Each row is a point. The ring and each string are closed loops that go straight from each point to the next, and from the last back to the first. Before rounding, they use only three directions, however many columns there are. How many times does the string pass through the ring? Passing back the other way cancels.
In the rows, zero is written as 128.

Ring, 8 rows:
[[ 97 146 123]
 [ 90 167 105]
 [108 193 107]
 [128 177 116]
 [146 143 132]
 [160 124 168]
 [157 126 184]
 [134 131 170]]
String:
[[185 154 249]
 [180 156 231]
 [142 136 162]
 [120 106 120]
 [119 123 121]
 [146 150 172]
 [179 167 241]
 [165 150 231]
 [115 102 147]
 [118 146 169]
 [106 170 163]
 [ 77 159 112]
 [ 89 189 120]
 [ 72 185  86]
 [ 80 154  77]
 [102 138  98]
 [120 192 135]
 [114 224 130]
 [101 240 114]
 [ 81 199  79]
 [ 77 149  67]
 [ 75 202  90]
 [ 90 194 117]
 [102 193 142]
 [ 84 154 126]
 [ 95 113 112]
 [103 105 105]
 [131 145 155]
 [160 164 208]]
Times through: 2

Ring, 8 rows:
[[153 131 136 136 137 119 134 192 122]
 [148 130 133 131 154 123 137 198 132]
 [130 136 133 128 159 122 133 175 146]
 [111 145 140 130 153 119 121 147 151]
 [ 97 154 142 135 133 114 115 108 154]
 [ 93 159 135 139 111 110 122  75 156]
 [107 154 131 141 105 110 130  87 148]
 [142 138 135 139 123 116 133 161 126]]
String, 30 rows:
[[127 146 140 142 113 112 122 134 129]
 [127 143 138 138 128 115 125 147 134]
 [115 148 124 135 120 114 140 107 153]
 [135 141 125 139 112 114 142 132 136]
 [163 130 140 141 126 118 131 202 108]
 [181 122 148 141 139 121 125 249  92]
 [171 124 138 137 141 122 135 226 108]
 [173 122 144 136 151 123 128 245 104]
 [149 132 140 135 146 121 129 199 124]
 [164 124 144 133 159 124 127 237 113]
 [135 137 135 133 145 120 131 172 136]
 [126 140 126 131 143 119 140 148 149]
 [134 133 125 126 160 124 143 176 149]
 [142 128 133 124 178 127 135 213 142]
 [139 132 145 129 168 124 121 210 131]
 [130 139 143 133 150 120 121 176 135]
 [113 146 130 131 140 117 132 128 155]
 [106 148 129 130 142 117 132 119 161]
 [112 147 130 133 134 116 132 121 154]
 [ 95 153 133 131 140 116 125 104 164]
 [ 93 155 148 133 144 115 108 118 154]
 [100 154 155 136 141 114 100 132 143]
 [107 151 150 137 134 114 108 131 141]
 [113 148 136 136 131 115 125 126 146]
 [ 97 155 129 135 119 112 130  82 161]
 [ 80 164 126 138 104 108 130  38 171]
 [ 92 158 123 136 110 110 136  61 167]
 [ 92 160 124 139 103 109 134  55 164]
 [ 93 161 125 142  92 107 133  47 160]
 [109 155 132 144  97 108 128  84 143]]
Times through: 4
String (28 x 9):
[[146 136 143 139 131 117 124 183 118]
 [127 142 130 135 129 116 136 140 142]
 [130 141 136 135 135 117 128 156 136]
 [166 125 144 136 148 122 127 230 109]
 [159 127 142 135 150 122 128 220 116]
 [128 141 135 134 138 118 130 154 140]
 [136 134 122 129 148 122 147 163 148]
 [132 136 125 129 150 122 143 163 148]
 [129 139 135 132 146 119 130 164 140]
 [141 133 144 131 161 123 122 205 129]
 [120 144 133 133 137 117 130 139 147]
 [113 144 129 129 146 119 134 133 157]
 [119 144 136 133 141 118 127 144 146]
 [116 145 133 134 135 116 129 132 148]
 [ 96 152 130 130 139 116 129 101 166]
 [ 97 153 148 133 147 116 108 128 152]
 [100 153 154 136 142 115 102 131 144]
 [108 150 141 136 133 114 118 124 147]
 [107 150 133 135 128 114 127 111 152]
 [112 148 134 135 129 115 127 120 149]
 [112 150 144 139 125 113 115 125 139]
 [104 156 144 142 111 109 113 100 141]
 [114 149 138 139 121 113 123 120 142]
 [108 151 128 137 117 113 133  98 153]
 [113 149 129 137 119 113 133 108 150]
 [128 144 140 140 121 114 124 142 131]
 [137 142 139 142 115 113 126 151 124]
 [157 134 146 144 120 115 122 192 105]]
Times through: 1

Ring:
[[ 88 155 136  85 159 133 154 132 146 192 138  54 157 174]
 [ 81 131 142  96 180 128 150 138 136 175 139  63 151 136]
 [103 117 152 106 181 137 135 151 101 132 136 108 140  78]
 [135 127 158 108 161 154 120 155  74 100 121 154 128  51]
 [161 147 158 102 134 169 113 157  60  88 116 178 125  56]
 [165 172 149  89 112 174 119 160  68 110 135 158 138 102]
 [148 183 139  79 109 168 133 158  92 146 154 117 153 152]
 [120 181 133  76 124 153 147 146 123 179 153  77 160 185]]
String, 31 rows:
[[116 154 144  91 148 147 138 138 116 154 123 102 143 132]
 [ 81 145 135  87 168 131 156 147 139 190 165  45 164 166]
 [ 51 131 131  88 190 115 169 146 159 214 180   7 173 180]
 [ 59 125 137  94 193 117 161 139 152 197 157  30 162 156]
 [ 73 125 137  93 185 126 157 160 128 180 186  43 167 141]
 [106 140 143  94 161 142 142 154 110 154 155  88 152 123]
 [118 142 151 100 159 145 131 130 111 138  98 121 130 101]
 [109 126 155 107 175 139 131 129 111 131  93 123 126  80]
 [ 93 103 154 111 196 132 136 153 100 128 138 106 139  63]
 [ 97  96 156 113 198 134 133 165  86 116 156 113 141  46]
 [130 126 160 110 166 150 120 138  86 105  93 155 120  53]
 [139 143 157 104 150 155 120 133  91 112  86 156 121  74]
 [131 140 152 100 151 154 127 153  86 120 130 134 137  85]
 [135 135 152 101 152 157 125 168  71 109 152 139 141  71]
 [164 132 161 108 142 170 109 175  39  69 140 188 128  25]
 [187 150 167 108 123 180  97 150  40  56  81 225 107  20]
 [163 159 158 100 127 169 113 138  74  97  85 179 118  72]
 [146 158 152  95 133 161 123 142  88 120 107 147 130  98]
 [143 158 145  89 129 164 129 174  74 124 172 127 153 109]
 [162 172 143  84 108 176 125 185  58 116 187 140 156 114]
 [172 185 143  81  96 181 122 173  63 117 164 149 150 124]
 [171 189 147  84  98 177 120 146  80 121 114 158 135 126]
 [157 194 136  74  95 175 133 168  84 146 173 117 160 163]
 [139 193 129  68 101 167 145 178  95 169 208  81 177 190]
 [121 167 136  81 131 154 144 165 104 163 180  83 164 158]
 [130 168 143  87 132 155 135 140 109 150 124 112 144 139]
 [134 172 145  88 129 156 133 128 115 150  99 120 136 140]
 [112 190 130  73 122 149 152 131 143 198 136  63 160 209]
 [ 90 180 125  71 136 139 163 142 153 217 171  28 175 225]
 [ 89 164 129  78 149 137 159 149 141 201 175  38 171 195]
 [105 156 139  87 150 143 146 144 123 170 146  78 154 152]]
Times through: 0
